Each point is reached from the start by the listed moves, each made 0, 1 or 2 times, or once backwards (-1), plus a little noise. Say if it took an odd or an even number of moves. Then give how often each move was made.
In the rows, 128 means zero.

Moves:
(1): [137 114 135 143  81]
(2): [137 139 122 164 134]
(3): [109 143 149 128 117]
Start: [135 115 129 119 106]
Points:
[141 113 160 186   7] -> even (2, 1, 1)
[149  93 117  84 111] -> even (0, -1, -1)
[156 112 128 169  64] -> even (1, 1, 0)

Moves:
(1): [141 148 124 110 140 168 133 120 115]
(2): [123 118 143 136 106 126 127 111 120]
(3): [137 106 135 141 128 139 137 121 143]
(4): [125 132 133 167 120 134 117 114 138]
(5): [122 111 117 109 143 120 138 116 124]
(6): [ 99 126 100 109 138 150 137 149 143]
(7): [153 136 137 119 127 129 135 112 141]
(8): [119 130 115 127 140 123 151 132 119]
Start: [145 129 126 132 136 140 110 134 123]
Points:
[161 125 134 154 151 163 133 119  89] -> odd (1, 0, 1, 0, 0, -1, -1, 1)
[184 161  84  34 200 249 153 146 136] -> odd (2, -1, 1, -1, 0, 1, 1, 0)
[ 99 158  46  36 192 212 111 175 141] -> odd (1, -1, -1, 0, 1, 2, 0, -1)
[173 148 131 164 156 173 122 149 103] -> odd (1, -1, 1, 0, -1, -1, -1, 1)
[202 154 201 176  69 109  90  43 113] -> odd (0, 2, -1, 1, 0, -1, 2, 0)
[181  63 203 240  72  97 130  49 147] -> odd (-1, 2, 2, 1, 0, -1, 1, 1)

Moves:
(1): [129 131 139 121 112 116 134 126 128 131 143 125]
(2): [133 122 148 135 116 136 114 138 118 112 126 131]
(3): [136 114 141 123 114 135 133 132 124 147 138 121]
(4): [114 123 129 135 115 128 128 137 131 141 136 157]
(5): [131 137 132 131 125 127 123 120 125 138 135 124]
(6): [136 121 120 132 124 127 141 122 123 137 135 148]
(7): [134 131 141 131 128 124 118 135 138 133 110 122]
(8): [135 129 118 123 122 130 120 135 138 123 138 131]
(9): [137 140 120 152 123 137 126 128 144 123 122 108]
(10): [135 127 130 145 130 115 134 148 129 135 139 127]
(11): [114 124 150 113 144 140 134 111 135 129 148 119]
(12): [120 149 137 115 138 146 144 127 132 120 108 123]
Start: [116 126 124 132 118 119 130 119 126 124 143 125]
Points:
[106  97 234 100  82 105 102  84  93 132 249 125] -> even (2, 2, 0, 0, 2, 0, 0, 0, -1, 0, 2, -1)
[126 109 145 171  95 103 147 208 129 192 115 209] -> even (-1, 0, 1, 2, 0, 1, 2, 0, -1, 2, -1, 1)
[131 200 178 139  79 180 145  69 150  82 155 108] -> even (2, 2, -1, 0, 2, 2, 0, 1, 2, -1, 1, 2)
[142 137 178 113  71 143 184 132  77  85 120 115] -> odd (2, 2, 1, -1, -1, 1, -1, -1, 0, 0, -1, 2)
[107 135 175 180 142 183 149 134 181 114 135 114] -> even (-1, 1, 0, 1, -1, 1, 1, 0, 2, 1, 2, 1)
[116  99 135  90  99 162 148 114  87  79 150 200] -> even (0, 2, 0, 0, -1, 2, -1, 1, -1, -1, 0, 1)
[147 170  56 132 143 134 162  96 168 104 135 120] -> odd (0, -1, -1, -1, 0, 2, 0, 2, 1, 0, 0, 1)
[181 153 122 160 131 173 186 144 192 156  84  64] -> even (-1, -1, 2, -1, -1, 2, 2, 1, 2, 1, 0, 2)
